Each wall is flat, endless, passes through zero and stands at right angles to its row. A trip goes straight from one point to another. Which walls does it cross, in order?

Walls:
(1): -1.3 6.1 -4.6
(2): -1.7 4.6 -3.7
(3): -0.6 0.4 -5.5
(4): 2.2 3.8 2.9
(5): 1.6 -1.7 1.6
(6): 3.1 -1.3 -0.3
Trips:
3.6 2.0 6.7 to 2.7 -6.1 -5.4 -> 4, 3
3.3 6.4 2.4 to 1.2 -2.5 0.0 -> 5, 2, 1, 4
-0.9 5.5 2.9 to 1.0 5.5 7.4 -> 5, 2, 1
-3.5 8.8 -0.9 to 2.3 4.0 -3.5 -> 6

Walls:
(1): -3.9 -1.5 2.9 -2.6 -1.0 -0.7 2.1 -6.8
(2): 1.9 4.9 4.5 0.7 -5.3 1.7 2.3 1.6
(3): -10.5 -4.9 6.3 -1.5 6.5 0.1 3.0 3.5
Trips:
-3.5 3.6 0.3 3.3 0.8 -5.0 5.3 2.6 to -3.6 -1.8 -1.4 1.2 2.2 -0.9 2.7 -3.2 -> 1, 2
2.2 -4.8 -0.2 -2.1 -3.4 6.0 -0.3 -5.9 to -2.2 -3.8 1.3 1.3 -4.9 -4.1 -5.7 -9.7 -> none
-4.2 -0.4 6.4 -3.6 -4.1 -2.0 2.7 -5.2 to 1.3 3.4 -5.3 -0.7 4.5 1.6 0.3 0.7 -> 2, 3, 1
0.3 -2.9 -0.6 -0.9 -5.1 -5.8 2.1 7.7 to -1.2 -3.2 -2.5 5.8 0.3 3.1 4.4 -2.3 -> 2, 1
-2.7 0.3 2.7 1.3 -4.9 3.2 3.7 -4.8 to 5.7 8.5 -1.2 -5.4 0.3 -0.7 -3.3 -3.8 -> 3, 1
-0.2 -2.9 -3.6 -2.2 0.0 -0.3 -2.4 5.0 to 5.7 4.7 5.3 4.5 -0.9 -3.6 -3.9 0.9 -> 3, 2
-2.4 -3.0 -2.2 2.7 -7.6 -3.3 -1.8 3.6 to -3.1 0.7 -1.1 5.8 3.2 -2.1 1.0 -1.4 -> 2, 3, 1
0.2 -2.6 -3.1 -3.2 0.1 2.3 -3.2 -3.6 to -2.8 2.6 3.3 4.4 4.2 -2.5 -3.8 4.1 -> 3, 1
-2.7 8.9 -3.7 -4.1 -2.5 4.5 -4.6 6.9 to -2.9 -2.3 -0.5 -2.7 -8.0 9.3 4.8 0.4 -> 1, 3
-3.7 1.1 1.3 -2.3 4.4 -2.9 -0.5 -2.9 to -4.2 -4.3 -3.4 4.1 6.6 -3.8 4.2 3.0 -> 1
-0.6 -2.9 1.0 -7.9 2.0 0.8 0.0 2.4 to 3.2 -4.6 0.0 0.5 -4.9 -3.5 -2.7 4.1 -> 1, 3, 2

Walls:
(1): 1.8 -3.0 7.2 4.2 -10.7 0.4 1.5 5.5 2.2 -0.9 -0.1 1.6
(2): -5.3 -4.0 -2.8 -6.3 1.0 0.9 -2.2 2.7 4.2 -0.3 -2.1 -9.9
(3): -0.7 -6.3 4.4 -3.3 -7.9 2.1 -0.3 -4.1 1.9 -3.0 1.9 -2.0
(4): -4.5 5.5 3.2 -3.5 2.6 -4.8 5.4 1.2 0.6 -1.9 6.5 0.7
(5): 5.0 -5.0 0.9 -2.2 -2.2 6.9 3.8 6.8 -0.5 -9.4 -1.1 4.6
(6): -1.9 5.8 -0.6 -2.2 3.2 -4.6 4.2 -2.2 3.2 1.7 -3.7 -4.5
Trips:
-5.3 5.8 0.2 1.5 -1.6 -4.6 -4.1 4.3 -3.6 4.4 -0.4 -7.1 to -0.9 -0.9 -2.8 -6.2 0.9 0.6 -0.2 -5.1 1.1 -2.9 -0.1 -6.7 -> 3
-1.2 2.0 -1.0 6.9 -6.1 0.7 -1.6 4.8 1.3 2.8 -3.6 -0.3 to 3.7 -0.8 -2.2 1.6 2.8 0.4 6.7 -3.0 -3.8 2.3 -4.4 3.0 -> 5, 6, 1
3.0 0.9 4.0 -1.5 -2.1 5.6 -1.9 3.5 0.6 0.4 5.3 2.1 to 1.6 1.9 -4.6 0.2 7.5 0.9 0.5 6.2 2.5 -0.1 4.2 0.2 -> 3, 1, 2, 6
3.0 -0.1 4.3 -2.4 9.7 -9.0 -5.5 -4.3 3.4 1.0 -3.9 2.5 to -4.4 -6.1 1.9 2.2 0.0 3.5 -0.1 -2.2 0.8 4.7 1.5 5.6 -> 4, 6, 3, 1
0.5 2.0 -1.8 -1.7 -1.3 -5.8 -5.9 -4.2 -0.5 1.6 1.9 7.0 to -5.3 -3.4 -2.7 6.1 0.0 6.9 2.0 1.6 -3.5 -1.6 0.6 4.7 -> 4, 5, 1

Walls:
(1): 2.3 0.0 0.0 3.5 -5.1 -0.4 9.4 -0.2 -6.0 0.3 -1.6 -8.8 -5.3 1.6 -3.7 -1.9 -8.3 -3.4 -1.6 3.3
(2): -3.1 2.8 -5.5 -1.6 -6.5 0.4 2.4 2.7 0.2 0.9 -2.0 -0.8 0.1 2.7 -2.1 -1.0 -1.3 -2.9 4.6 1.6
(3): -4.7 5.4 -5.1 1.3 -4.7 1.8 -1.9 -6.0 -1.3 2.0 0.9 1.7 -2.8 2.1 6.2 3.8 -3.6 -1.0 -4.6 -1.1
(4): -2.7 -5.7 1.6 -4.8 -2.4 -0.2 2.8 0.4 2.6 5.7 -4.3 2.4 0.9 0.8 0.1 1.6 6.8 5.0 0.4 1.0
(5): -3.2 -1.6 -2.3 2.9 3.1 -1.1 2.8 -3.7 0.3 -3.9 -2.9 -0.2 0.3 0.3 -1.8 -2.7 4.5 -1.7 -0.7 1.4
(6): 2.2 8.2 -5.6 -5.6 7.7 -0.9 -1.1 2.9 -6.0 -1.2 -1.5 2.9 -2.4 2.6 4.5 -9.1 4.3 -4.9 -0.9 -1.6
(7): -2.3 -4.0 2.5 5.9 10.1 0.9 -3.9 -6.2 0.8 -1.9 4.0 0.4 1.7 7.9 4.8 0.0 -5.9 5.9 5.9 4.6
Trips:
3.3 -6.1 2.9 -0.2 -5.4 -2.4 1.2 4.2 -2.7 -3.4 1.8 4.3 -1.7 -2.8 0.8 -4.7 -4.4 8.7 -0.5 -1.6 to 6.8 -5.1 1.1 1.9 2.3 4.5 5.0 5.2 1.4 2.5 1.7 0.1 2.3 4.6 -2.4 0.1 4.4 -4.7 -3.2 0.0 -> 5, 6
-3.9 4.7 -0.9 -6.4 0.7 0.0 4.4 0.4 -6.2 -4.6 -2.2 0.7 1.7 1.6 -4.8 6.2 -3.2 -2.8 2.1 -14.3 to 3.2 -9.3 -4.0 -0.4 -8.0 -2.6 4.2 -5.6 0.1 4.5 0.7 0.8 -5.6 -1.0 -4.6 2.0 -4.4 1.3 1.3 3.3 -> 6, 4
0.1 6.3 1.0 -1.5 -1.1 0.5 6.9 6.4 1.5 -9.7 0.8 -2.4 -2.1 -0.5 -6.9 1.9 -1.2 -0.9 -7.3 2.3 to 3.5 2.0 -3.2 -2.4 1.5 -7.1 0.2 -1.7 -5.4 -5.0 -1.8 -9.7 -2.2 -1.4 -1.4 -0.9 3.5 0.2 -3.5 1.8 -> 2
-4.0 -2.2 -1.4 -5.6 -1.2 1.5 3.6 0.1 2.5 1.6 -1.9 -1.2 -5.4 -4.6 -2.8 2.0 -1.8 2.5 3.6 4.3 to 0.4 -3.4 0.2 2.6 -2.3 -1.3 3.3 -5.7 6.6 1.7 -0.5 0.2 -3.6 5.1 0.3 1.7 4.5 1.5 -4.6 -5.6 -> 5, 3, 2, 1

Walls:
(1): -1.2 4.1 9.2 -3.0 -0.6 -3.4 2.5 -0.1 -5.5 -2.2 3.0 2.9 3.3 5.8 -1.6 -3.0 6.5 -1.5 5.1 1.8 -4.5 -1.5 -3.7 -4.0 -1.0 2.8 7.1 5.8 2.7 -4.1 1.4 -1.9 -4.9 2.2 4.5 -0.6 -1.7 -5.4 0.9 3.9 0.5 -1.8 -4.4 -4.9 -0.9 3.1 -4.2 4.7
(2): -3.2 2.9 0.8 7.0 8.4 -1.6 10.9 -0.8 2.1 -0.5 2.7 2.0 -5.5 3.9 -6.3 -0.5 2.5 4.1 2.2 6.8 1.6 2.3 2.7 -0.6 3.5 -6.4 -4.0 -5.6 -6.2 -0.7 0.1 1.1 -1.5 -4.2 -3.0 -0.5 -1.4 1.3 0.5 -1.8 0.3 1.9 0.0 1.3 1.2 0.2 1.0 2.9
(3): 2.9 -1.1 3.6 -2.2 4.6 1.9 -1.1 2.4 2.3 -1.1 1.3 -1.5 -3.3 3.4 3.7 -11.1 2.7 0.3 5.0 1.5 -1.1 3.7 0.5 -2.1 -1.3 3.4 7.5 0.8 -2.4 -2.7 2.9 3.3 2.1 1.2 0.2 1.8 3.3 1.7 2.6 -3.8 0.8 0.0 -4.4 6.2 2.7 -4.4 1.1 2.4
(4): 2.5 -2.4 1.9 -0.6 2.6 -2.5 -3.1 -5.7 -0.6 -0.3 4.2 4.7 6.9 -1.2 -1.1 5.0 1.0 -1.5 -1.3 -2.1 -8.4 -4.9 -0.5 -3.8 2.2 -1.4 -0.6 1.0 -7.6 4.8 -1.7 -0.3 2.2 1.6 -3.5 -1.9 -1.0 -0.5 -1.6 -2.7 0.6 -2.7 6.7 -2.2 1.6 3.4 -0.1 1.3
Trips:
-4.6 0.3 -1.2 -2.9 0.5 3.7 -1.0 -2.6 -0.9 2.8 0.0 -1.2 5.3 5.2 7.6 -5.4 -4.5 4.6 0.5 2.6 3.4 -7.2 0.8 -5.2 8.9 -1.0 0.6 4.8 -2.1 0.2 -3.7 -3.1 -2.1 2.6 -0.7 -0.4 -0.7 -1.7 0.7 -1.8 0.6 -0.4 -14.0 -1.7 -1.0 1.6 1.2 4.5 to 0.4 4.5 -1.7 5.7 -2.2 -1.4 -1.8 6.6 1.4 1.1 -3.8 -3.3 3.9 5.7 0.2 1.5 1.3 -4.3 3.0 2.8 -3.7 -8.4 -4.1 3.7 -2.1 -6.0 -0.7 -4.4 3.1 -0.8 1.4 1.5 3.1 1.2 1.0 2.0 -0.2 0.1 1.1 -4.7 3.6 5.1 2.2 0.0 0.3 -5.3 3.1 -2.9 -> 1, 2, 3
1.6 -3.3 0.0 2.0 -2.9 -6.3 -0.3 -3.7 -4.1 5.0 -4.2 -0.5 -3.8 2.1 2.9 -0.4 6.3 2.9 1.3 -6.7 -2.7 -4.1 0.4 -2.9 -5.7 -1.4 1.7 -0.7 4.9 -5.2 -0.2 -4.9 0.2 4.5 -0.9 1.5 -3.4 -0.6 0.6 -2.7 4.3 4.6 0.0 1.4 -2.9 0.4 -4.0 -3.0 to -4.4 5.8 -8.0 3.7 1.6 -0.8 2.7 1.9 -4.0 0.8 -2.2 -2.2 5.4 -1.9 -4.5 2.1 0.7 -0.8 -0.9 -5.7 -4.5 5.9 1.0 -3.1 -3.0 -1.3 1.7 0.3 1.7 -1.9 -5.2 0.2 -2.3 -0.7 -6.6 5.0 4.5 1.7 0.3 -1.6 -0.1 8.0 -6.2 0.0 -0.4 5.5 -4.6 -1.3 -> 2, 1
-8.8 0.1 -1.1 -7.2 3.6 -3.2 -1.5 0.0 -4.3 -1.5 5.3 -3.9 -1.5 -2.5 -3.9 4.8 6.9 -5.8 -3.7 -5.2 -0.8 2.9 4.2 -3.2 1.7 -5.2 2.7 -3.6 -1.4 3.3 0.5 -3.6 2.1 -2.4 -2.1 -3.7 1.1 -2.1 -0.1 1.3 -3.3 3.2 -4.0 0.3 -0.4 1.8 -2.4 1.3 to 1.9 -1.4 -2.8 4.2 -2.2 0.0 4.7 6.7 0.7 -5.8 0.0 2.6 4.5 -5.8 1.4 0.5 -0.7 -0.5 1.4 -4.1 -1.4 3.6 0.9 0.0 -3.2 -8.9 -0.2 3.2 -2.0 -0.2 0.4 0.2 0.6 4.3 -3.4 7.8 -4.5 4.1 -12.0 -3.6 -5.1 2.2 0.3 -1.1 0.1 0.2 0.9 1.2 -> 1
5.3 6.8 -1.1 1.5 -5.0 -5.2 -7.0 -10.0 -3.5 -8.8 -1.6 2.9 1.2 0.5 2.3 6.1 -4.1 2.5 -3.6 -4.4 -0.4 3.8 4.3 -1.8 -2.9 -5.8 -3.0 -6.2 3.3 2.7 -0.6 -2.2 1.9 2.8 0.1 1.4 -3.9 -2.0 -1.5 0.6 2.1 2.0 3.4 6.1 -6.4 6.4 3.2 -1.0 to -4.3 -2.2 -5.5 0.2 0.6 0.0 -2.2 0.7 2.0 -3.5 6.9 -1.8 0.6 0.5 -2.5 4.2 0.3 -2.7 0.5 7.8 0.8 -2.1 1.0 -7.8 -5.1 3.5 1.2 6.0 -0.6 0.5 -0.7 -0.3 0.5 -3.3 -6.3 2.0 0.8 -0.1 -0.3 -3.5 4.8 -2.3 -4.2 8.5 -1.0 -2.4 -1.4 -3.3 -> 3, 2
3.8 3.2 0.3 -4.1 3.3 -2.2 6.3 5.4 -2.3 7.9 -0.7 -5.8 -6.3 -1.3 -5.9 0.1 1.0 4.3 -2.9 2.8 2.7 -10.0 2.9 5.0 -3.6 -2.4 -1.7 -1.4 -0.8 3.4 -4.4 -3.3 1.3 -3.0 -3.4 -2.1 -0.1 -0.5 -1.2 -2.4 -3.8 -4.4 -1.4 1.9 1.0 0.1 2.5 7.4 to -2.8 -3.8 1.8 -0.1 2.6 -3.3 -2.5 -0.8 -2.8 -8.0 4.0 -0.6 3.0 2.2 -0.1 -0.5 -3.3 -2.0 -3.6 7.0 -4.9 -2.8 1.2 8.1 2.0 -3.6 -3.6 -0.4 -1.4 -0.1 -1.8 1.9 3.6 0.1 1.7 3.7 -2.4 1.7 -2.2 1.4 -7.0 0.0 6.3 5.2 -9.1 -4.0 4.4 5.5 -> 4
1.6 -1.7 5.3 -2.0 2.6 -4.1 -4.7 -1.7 -1.4 0.3 2.7 3.2 1.2 4.0 3.6 -0.3 6.2 -3.4 1.3 -2.3 1.6 -3.3 -1.3 7.4 -2.9 -6.0 -0.5 1.7 1.2 -2.3 -1.1 3.0 -2.5 2.3 -4.7 0.4 2.8 -3.4 -0.3 -0.9 -3.7 -0.8 -5.6 8.8 4.3 9.3 2.3 -2.8 to -3.5 -1.9 3.6 4.5 -3.0 -4.3 1.0 -2.2 -2.9 0.6 -2.3 -2.1 0.9 4.0 -1.1 1.9 -1.6 -2.3 4.8 -1.3 -4.1 -4.1 3.2 -3.3 -0.3 -3.1 3.4 -0.3 -1.7 2.9 -3.2 -2.3 0.0 3.5 -3.4 1.1 -2.0 0.9 1.9 1.9 0.1 -1.4 -0.8 4.3 -1.7 5.3 2.6 4.2 -> 2, 3
3.4 -4.2 4.3 3.4 7.4 -1.9 5.7 1.4 -7.0 2.2 3.1 0.9 -3.7 -0.3 -0.9 4.5 -4.9 2.0 0.0 2.5 5.9 8.0 4.0 0.6 -2.2 -3.7 -2.2 6.9 4.5 0.2 4.4 -1.8 8.0 0.7 -5.8 -3.1 3.6 1.9 -2.3 2.9 -1.8 -5.5 -2.0 -4.1 -2.7 -8.9 2.4 1.1 to -4.8 4.6 4.4 0.5 -1.4 8.4 -0.5 0.8 0.3 -0.2 0.9 3.2 6.5 -6.4 0.4 1.6 -5.0 2.8 1.4 0.2 1.2 3.1 0.2 0.2 -7.9 4.6 0.1 4.7 -4.2 -1.1 -3.7 -1.3 -0.5 -3.6 2.8 -1.5 -0.6 0.0 6.6 1.3 -1.7 -2.9 0.4 8.4 0.2 1.5 -0.2 1.4 -> 2, 1

Walls:
(1): -2.0 -2.1 3.8 7.0 0.5 0.5 -4.6 2.9 0.0 -1.8 4.2 -4.0 7.1 2.7 -0.7 -0.5 -5.2 5.1 1.1 -3.0 -0.7 0.4 -5.9 -1.8 -7.9 -4.9 -1.9 -2.7 -0.9 -4.7 0.9 -1.4 7.2 0.8 1.3 -1.5 -0.8 3.5 0.2 2.6 -0.7 -1.4 -1.2 2.2 7.6 -6.7 1.6 7.9
(2): 3.6 6.0 10.6 2.1 1.1 -3.7 5.9 -1.6 0.1 5.6 -6.8 -0.1 -2.0 -6.6 -7.4 -1.5 -6.2 0.7 -2.5 0.0 -0.5 -4.3 2.5 0.1 -1.0 -4.4 -5.5 1.2 2.5 -0.4 -3.0 -1.0 -6.5 -4.7 5.4 -5.7 1.5 0.9 -3.2 -0.9 -1.6 3.8 0.4 1.3 -5.9 3.4 3.0 -2.4
(3): -3.3 0.2 0.7 3.4 7.3 -0.2 -2.7 -2.4 1.5 1.3 -6.3 -2.2 0.4 -10.7 2.5 -5.8 -3.5 4.3 1.2 0.5 0.1 11.6 -2.5 1.7 -4.9 -8.1 -0.6 3.1 2.7 -6.5 2.1 -1.7 -1.6 -3.3 -2.3 -3.7 -3.0 2.8 0.9 -2.0 1.3 -2.1 1.2 -1.3 2.2 -3.5 0.3 -2.3
(4): -2.4 -1.9 5.2 -3.2 0.7 4.9 0.6 0.7 -4.3 0.1 -2.6 3.3 -2.2 -5.9 -0.8 2.0 7.2 0.8 -3.1 4.3 -0.2 -6.0 -2.7 4.9 3.7 -1.6 2.8 -0.8 -5.2 1.0 -0.7 1.5 -0.8 7.4 -1.1 1.4 -4.6 -0.5 -0.1 -2.3 -6.7 -5.0 0.1 -1.9 -3.6 2.4 -5.7 -4.9
(5): 1.2 12.6 1.0 -6.3 1.5 2.2 1.8 -1.3 1.3 7.9 -4.0 -4.0 0.4 -1.2 -0.3 -5.5 -0.1 3.7 3.4 3.7 -1.7 1.2 -0.9 -1.5 -2.0 2.6 -3.4 8.0 -0.8 3.9 -0.2 1.1 -0.8 3.2 0.6 -0.8 3.6 -2.7 -6.9 1.6 -1.4 -3.0 0.4 -1.3 4.0 -2.5 0.1 -1.5
(6): 7.3 8.4 0.5 -5.4 5.2 5.8 3.8 1.5 -3.8 -3.6 4.5 -0.3 2.8 2.7 2.4 -3.7 -2.9 2.3 2.4 0.8 2.6 1.6 -10.1 -1.1 -3.5 -0.6 -3.4 4.8 -4.8 1.6 0.1 2.5 6.9 3.5 -1.6 0.1 1.6 -9.0 -3.7 0.1 -9.3 -0.5 -3.5 -1.9 0.6 -0.6 0.2 -0.7
(7): 5.6 -1.0 -0.1 3.1 2.8 -1.8 0.9 1.4 4.1 6.0 -9.1 3.0 -1.6 0.8 -1.6 -3.2 1.2 -2.3 -2.7 -7.7 6.3 2.4 -1.4 0.9 2.9 4.2 -1.8 -0.1 -1.5 -1.0 -6.9 -0.1 -1.1 1.8 4.9 1.9 2.6 1.8 0.8 -2.3 6.3 -1.2 -4.1 -5.7 4.7 2.1 -3.8 -0.5
Trips:
-0.9 -2.0 0.1 3.3 0.2 -1.3 6.5 3.1 -4.7 -2.2 0.4 1.5 4.2 -0.2 0.8 0.1 -1.2 2.3 3.6 -2.0 5.0 -3.7 2.7 -3.8 1.3 7.6 -0.1 -3.1 5.3 6.9 -0.5 3.2 -2.4 -8.2 4.2 1.0 -3.3 -3.6 -4.0 -3.3 1.7 1.9 -5.4 3.4 7.6 0.4 0.3 1.2 to -3.4 1.6 -1.8 -0.8 -0.2 -0.9 -6.2 -3.7 1.6 8.1 6.2 -1.6 1.9 2.7 -0.6 -3.3 5.8 -5.5 2.7 2.8 1.4 3.6 -3.4 6.4 -1.3 -2.1 5.0 -4.1 -4.2 3.7 0.8 3.5 -1.4 -0.3 4.7 5.0 -1.5 -3.4 -3.3 5.0 -5.1 -2.1 2.5 2.4 -1.5 -6.7 -1.9 -1.3 -> 2, 6, 5, 7, 4
8.9 -5.0 -3.1 -1.8 0.1 4.8 -2.0 -9.0 4.6 4.8 -5.1 -5.0 -3.9 0.4 3.5 -0.1 3.9 2.4 3.6 -3.9 2.6 4.3 -2.4 -2.1 0.2 -7.3 -0.6 3.0 -1.0 -2.5 -5.9 5.7 -0.1 0.6 2.6 3.7 2.0 2.4 -0.7 3.5 -3.7 -1.1 -0.2 -2.0 3.5 -0.9 1.6 4.2 to -1.6 0.2 -0.4 5.4 1.0 -0.7 5.6 3.8 -0.7 -1.6 -1.4 -0.8 1.1 1.6 4.5 -3.0 -0.5 -1.7 5.0 -0.2 1.3 -3.2 2.9 3.9 -2.5 2.6 0.9 -2.5 -1.7 2.7 0.5 1.2 -8.8 -2.0 -6.8 2.9 9.8 0.9 0.0 -3.2 -1.2 3.1 4.9 -0.8 5.4 -2.2 -11.3 -2.6 -> 1, 6, 3
4.2 1.8 5.0 2.0 -1.8 5.1 2.4 -3.6 -0.5 -4.6 1.7 9.1 -4.6 1.8 -8.4 -2.3 0.5 0.0 -4.6 2.8 -1.2 -1.7 -5.0 2.6 -1.7 -1.4 2.6 1.7 1.6 -4.3 -3.9 -3.9 0.6 -4.4 -1.5 -5.3 -3.7 -15.4 5.9 0.6 -5.6 2.5 -2.7 6.8 4.1 -2.8 2.5 3.6 to 1.6 1.3 2.0 -1.2 -4.4 0.4 1.8 2.0 0.8 2.8 -1.0 -3.7 -0.9 5.1 -0.6 -2.1 1.1 -6.0 -1.8 -5.5 -2.5 4.8 -4.0 3.3 -0.8 -4.5 8.8 6.7 -1.0 -2.3 3.3 1.5 1.5 -2.4 -0.5 -1.2 -1.4 4.6 -1.0 -0.5 -3.3 -4.0 2.5 5.5 3.5 -3.5 3.1 -2.1 -> 3, 5, 4, 2
3.9 -1.7 -2.1 -5.3 1.4 -1.2 -1.4 2.1 -2.2 0.9 3.0 -4.1 0.9 -2.4 -1.4 3.7 -1.5 0.8 0.5 6.8 -2.4 1.4 3.0 1.8 -10.0 5.9 1.8 3.9 -0.8 4.6 -3.5 2.4 -1.9 0.5 -2.6 -2.6 -0.9 2.5 -6.0 3.5 -3.2 -2.0 0.0 1.9 -2.1 2.5 1.2 2.0 to -3.9 -1.6 7.1 5.7 -1.8 2.9 -9.3 -4.2 -2.8 4.9 -5.2 -0.9 -5.6 4.3 -5.7 -4.9 -3.7 1.1 1.5 -2.0 4.6 -3.1 1.2 0.4 4.6 -0.4 0.0 1.1 -5.0 -1.6 1.9 -3.8 2.6 -2.1 1.1 -7.3 3.1 -5.3 4.2 0.0 -4.8 -0.4 -0.1 -3.1 -5.0 -2.4 -0.2 6.0 -> 1, 3, 6, 7, 5
3.0 -2.9 -4.9 -4.0 0.1 6.2 4.7 -2.9 -0.9 -0.7 -4.1 -0.4 7.2 -1.2 -2.3 0.6 -1.4 -2.4 -1.7 -3.7 0.6 3.9 1.6 -0.8 3.4 -0.1 -4.5 3.8 -1.2 4.0 -0.4 -0.6 0.8 0.4 5.0 -0.7 -1.2 -2.9 -1.8 -3.7 -0.1 -0.7 -1.7 1.3 -1.2 -4.4 -1.9 8.2 to -7.2 3.5 0.7 2.4 0.6 -1.1 1.5 -6.5 1.3 3.3 1.7 -3.1 -3.5 4.6 -2.8 1.3 0.5 -4.0 2.8 -5.5 2.1 -0.5 -1.6 -1.9 4.1 0.8 -2.9 0.8 -1.1 3.2 -2.9 5.3 0.1 -3.5 3.6 -6.0 -2.6 -3.1 1.1 -5.4 9.4 1.3 -0.1 -1.5 2.4 -2.5 1.9 2.4 -> 2, 6
2.6 2.8 -1.0 -2.2 -2.8 2.7 3.2 4.1 3.8 4.6 -0.1 -1.0 1.3 -2.5 -0.3 -3.5 -0.6 -3.6 -3.6 -3.2 -0.1 -1.6 2.3 3.4 -2.3 -0.9 -7.0 -7.0 0.7 2.3 7.2 -3.5 -2.3 -0.9 -6.2 1.4 -1.4 2.4 -3.5 3.2 -6.7 -5.8 -2.7 -3.6 3.9 0.3 -2.5 -3.5 to 3.7 -2.1 1.4 2.2 4.4 -8.8 -4.3 -5.6 4.4 0.2 -0.1 -1.2 3.7 0.4 1.1 5.1 1.9 -5.9 -6.9 0.8 -1.3 -0.5 -4.3 3.2 -1.0 -5.3 4.5 1.9 1.0 4.7 -3.8 -3.1 4.2 -1.7 -3.1 -0.8 0.2 -4.2 4.3 0.3 2.2 -6.0 1.0 -4.7 3.8 0.9 -4.2 -3.3 -> 2, 1, 5, 6
